Each row of a before or after table is a point. The points were changed in one or more steps. Then noise was added and the rows were shuffled. The steps act on how far a point lies along the listed directions, d1 being the first. Write out the steps. A step turns or swaps two directions, mirrors them in a line or flattens them onto one, adds a multiple of one to another, or multiplies one. Angles are multiples of 10 degrees, from the lower direction toward the higher: turns from -170 to 170, lines from 10 to 170 but not 90. Use the fewest steps. Two steps may share a direction if one is a turn and the other turns, adds or multiplies; they go together, in the order done. Otherwise the lowest direction goes first.
In the rows, zero is written as 128.

Directions:
(1): [ 84 114 107]
(2): [145  80 124]
(3): [147 139  82]
Before (12 x 3)
[[146 145 137]
 [102 138 156]
 [120 152 171]
 [170 112 105]
 [156 132 149]
 [153 156 111]
 [117  94 120]
 [136  99 124]
 [131 140 120]
 [180 152 119]
 [145 123 176]
 [114  94 146]]
After (12 x 3)
[[134 139 121]
 [111 125 154]
 [100  92 143]
 [ 79 112 136]
 [204 186 161]
 [187 139 161]
 [131  93 105]
 [171 144 139]
 [145 170 173]
 [180 103 120]
 [165 170 129]
 [195 109 165]]
Steps: multiply d1 by 2; mirror d2 and d3 in the line at 130 degrees

Directions:
(1): [109 161 152 121 145 181]
(2): [172 121 166 108  94 139]
Before (13 x 6)
[[103 156  95 128 154 134]
 [143 121 120 120 117 120]
 [103 153  98 134 155 160]
 [ 91 198 163 122 158 218]
 [ 99 146 130 116 150 156]
 [118 133 140 115 137 152]
 [119 139 124 136 117 124]
 [121 132 138 134 132 120]
 [ 84 190 170 133 166 198]
 [162  81 126 123  78  72]
 [132 147 175 107 126 180]
 [ 89 140  90 148 135  94]
 [ 85 161 138 121 165 159]]
After (13 x 6)
[[ 69 129  73 172 172  71]
 [132 110  76 140 126  97]
 [106 113  97 128 140 100]
 [136 136 132 115 123 143]
 [144 120  91 125 121  88]
 [ 63 135  50 167 176  81]
 [ 73 141 106 141 169 136]
 [124 136 128 133 110 121]
 [124 129 138 132 130 117]
 [153 118 129 126  84  85]
 [101 114  91 136 149  76]
 [109 121 113 127 145 124]
 [148 139 190 100  95 179]]
Steps: turn d1 and d2 by -100 degrees

Directions:
(1): [133  84 129 144 105 111 114  70 162]
(2): [138 170 184 121 104 164 123 101 138]
(3): [119 121 140 170  77 117 159 134  83]
(4): [135 103 144 110 144 141 204 126 148]
Before (9 x 9)
[[108  92 112 142 149  99 190 160 125]
 [121 158 177 131  87 146 130  69 149]
 [127  81 105 114 164 112 144 125 154]
 [147 154 150  88 132 155 133 108 148]
 [151 118 108  98 165 118  62  86 168]
 [125 148  89  87 184 139  31 139 151]
 [126 137 148 142 117 121 163 119 126]
 [143 132 153 125 127 172 143  93 158]
 [132 152 153 123 103 144 186 124 123]]
After (9 x 9)
[[154  94 101  81 188 118 106  91 186]
 [139 134 168 105 137 153 126  93 168]
 [122 171 122 149  86 121 101 132  95]
 [135 147 100 108 132 122  73 127 123]
 [131 135 104 144 128 140  66 109 136]
 [103 120  83 150 113  87  69 107 123]
 [129  97  90  70 213 142 140 148 172]
 [121 167 197 138 104 152 160 118 134]
 [122 150 137 153 108 111 118 120 114]]
Steps: add -0.3 times d1 to d3; turn d2 and d4 by -120 degrees

Directions:
(1): [103 122 172 152 118  63 135 110 120 143 174 119]
(2): [132 145  92 156 123 159 102  78 127 159 174 154]
(3): [168 149 110 136  88  98  88 121 167 101 124  89]
(4): [ 95 161 135 124 153 132 156 111 206 143 119 123]
(5): [154 136 116  85 191 100 112 135 134 104 169 146]
(6): [142 102  76 175 133  99 162 168 148 140 132 148]
Before (14 x 12)
[[174 159 107  72 165 146  94 129 138  93 117 148]
 [ 97 158 114  93 181 139 147 120 183 151 138 178]
 [123 143 139  97 161 116 113 147 140 113 146 110]
 [128 147 151 136 150 145 118 104  69 121 176 153]
 [131 115 120 142 138 119 126 118 106 149 174 168]
 [ 91 101 150 201  65  95 162 142  96 156  98 104]
 [101  87 152 157 138  80 167 146  61 148 169 165]
 [113  93 141 171  93  97 182 182 160 149  68 125]
 [104  83 132 183  94  53 157 161 112 132 121 117]
 [130  97 141 176 119 123 149 133 108 134 129 116]
 [126  94 110 216  94  81 160 156 112 154 136 144]
 [104 123 164 137 154 123 128  91 121 155 146 146]
 [123 124 141 100 111 155 117 132  81 128 138 137]
 [130 126 137 117 136  74 109 109 116 128 184 115]]
After (14 x 12)
[[141 122  71 207  83 150 124 115 177 169 119 152]
 [128 105  82 206  80  89 116 117 122 152 161 137]
 [119 128 108 223  50 108 115 103 113 163 131 109]
 [134 119  95  84 152 182 137 170 106 129  93 183]
 [105 136 192 130 140 120 141 133  69 106 142 137]
 [132  95 152 129 133 151 112 119  72 139 112 143]
 [ 90 143 171 113 109 122 144 118 124 148 135 125]
 [ 99  94 139 183 111 108 157 123  71 163 177 167]
 [138 109 133 183 107 121 139 121 125 137 135 113]
 [125  90 149 135 133 102 141 155  88 130 133 153]
 [139  98 100 217  84  75 144 144 121 147 143 140]
 [140 108 118 111 142  98  98 119  83 124 178 133]
 [120 139 117 102 163 140 100 125 123 128 166 133]
 [124 163 145  70 193 124 137 138 159 107 121 148]]
Steps: turn d1 and d4 by 70 degrees; turn d2 and d4 by -150 degrees; turn d3 and d5 by 30 degrees

Directions:
(1): [ 80 146 119 119 104 115 150 143 123  60 136  94 138  61 142 143 108 116]
(2): [139 131 150 141 101 111 189 142 129 155  69 102 149 130 107 149 170  85]
(3): [129 144 135  98 169 117 143 138 138 100 138 173 170 151 184 173 170 127]
Before (11 x 18)
[[ 66 143 102 107 120 122 110 144 132  38 157 124 129  97 163 122 112 142]
 [157 119 137 129 122 138 141 110 113 168 117 160 116 186 120 133 151 120]
 [104 148 128 147  77 109 186 162 133 152  90 102 134  80 104 145 174  77]
 [121 134 121 118 167 134 133 132 139  98 169 177 157 135 176 160 137 134]
 [130 125 114 141 128 127 106 110 117 132 149 128  86 141 113  97 108 146]
 [129 137 116 146 103 167  84 122 115 127 163  83  57  96  67  68  49 159]
 [122 136 120 141 113 142 126 124 127 138 133 116 105 110  92 103  86 120]
 [140 136 134 128 136 131 139 113 142 132 106 147 152 138 137 143 164 119]
 [164 101 118 160 106 139 132 112 135 228 109 123 106 172  84 106 133 120]
 [163 141 157 146 128 116 178 120 134 159  52 155 169 205 142 175 208  87]
 [150 114 132 152 177 155 100 118 138 175 116 192 117 209 113 111 141 149]]
After (11 x 18)
[[126 156 132 107 148 127 155 134 135 111 132 159 151 140 145 150 131 106]
 [ 88 134 111 123  93 135 138 113 104  87 145 117 100 103 118 128  96 123]
 [ 95 126  91 157 101 155  53  92 114  76 166 117  62 104 108  82  39 169]
 [141 110 129 171 106 142 140 120 137 176 117 109 105 135  76 104 117 113]
 [116 143 132 125 120 103 174 132 121  98 121 124 125 130 140 149 155 109]
 [123 129 116 142 124 143 104 105 132 116 131 122 115 110 112 105 115 134]
 [ 73 144  86 111 112 121 143 145 133  60 173 114 149  66 171 145 105 129]
 [141 178 157  97 165 120 197 168 130  90 111 149 177 138 160 204 196  96]
 [156 110 143 140 126 124 132 134 143 181  81 154 130 212 108 121 184 117]
 [124 137  96 117 165 139  61 127 139 150 196 190 105 138 157 116 130 169]
 [ 60 136 125 159  85 134 165 144 127  70 101  96 121  68 103 123  93 112]]
Steps: turn d1 and d3 by 160 degrees; multiply d2 by -1

Directions:
(1): [132 118  80 129 166 145 141 135 114 122 180  78 146 130  66 106 134 126
 164 139  60 144 135 123]
(2): [145  55 156 102  90 130 123 146 151 123 137 102 184 110  85 157 122 161
 103 129 150 106 159 101]
(3): [121 171 160 101 170 195 108  98 191 135 168 162 147 152 100 134 117 118
 104 123 136 122 122 120]
(4): [148 163 128 107 103 139 143 150 107 115 132 146 138 187 125 139 146 138
 209  90 155  96 175 114]
(5): [133 152 102 145 183 118  87 116 125  93  94 129 140  56 111 151 102 131
 154 108 143  69 138 119]
(6): [117 121 129  93 129 146 162 175 181 144  84 148 112  77  95  97 151 117
 177 148 152 155 120 152]
Before (9 x 24)
[[104 118 137 118  93 125 162 159 106 147 108 139 100 146 165  92 146 110
  137 143 125 180 109 150]
 [122 174 144 120 152 138  84 107 150 112 112 159 139 131 166 140 118 118
  122 106 171 110 135 121]
 [145 162 106 115 120 125 142 134 101 140 166 131 123 203 131 114 148 136
  183 124 100 125 141 101]
 [132  98 122 137 144 143 103 127 114 125 168  91 161 128 102 141 117 141
   97 140  89 116 137 108]
 [114 113 170  90 116 167 125 136 192 137 147 164 164 130 112 129 130 136
   92 129 160 122 131 116]
 [140 140 141 146 107 100 109 117 103 104 117 141 139 100 142 160 118 149
  131 111 171 101 145 114]
 [118 164 136 141 132 105 140 141 128 136  89 154  90 101 163 110 120 128
  154 126 140 121 100 129]
 [134 123 129 147 149 120  98  97 124 116 136 124 140 115 120 142 113 111
   92 131 123 113 130 107]
 [136 158 158 138 120 140 127 100 127 137 150 144 119 178 171 129 118 124
   79 124 125 155 119 132]]
After (9 x 24)
[[114 127 147 110  73 119 161 173 105 136  83 158 101 147 173 104 150 118
  171 123 167 153 127 146]
 [136  99  91 137 172 165 119 125  98 125 228  52 175 154  56 121 126 138
  118 145  30 135 138 103]
 [113 155 171 144  96  81 137 141 141 140  54 176  76  91 201 125 117 137
  121 128 184 118  92 132]
 [130 120 135 147 142 124 103  91 123 128 148 123 136 136 129 135 115 105
   74 140 115 130 120 109]
 [141 177 176 142  94 122 119  98 114 131 123 172 107 195 214 148 119 129
   80 105 165 132 131 127]
 [110 174 183 131 126 115  68  94 158 121  64 202 115 117 237 155 110 116
   65 110 221 105 114 136]
 [132 135 179 152  88  85  89 100 124 111  79 173 127  82 188 178 103 148
   69 116 212  94 132 120]
 [112 149 193  86 107 169 120 134 200 137 117 205 146 139 142 137 133 127
   94 116 202 113 130 123]
 [150 165  55 128 176 123 125 131  84 113 180  94 142 166  85 115 141 139
  221 122  58 101 157  92]]
Steps: multiply d1 by 3; turn d2 and d3 by 20 degrees; turn d4 and d5 by 50 degrees; multiply d6 by 1.3
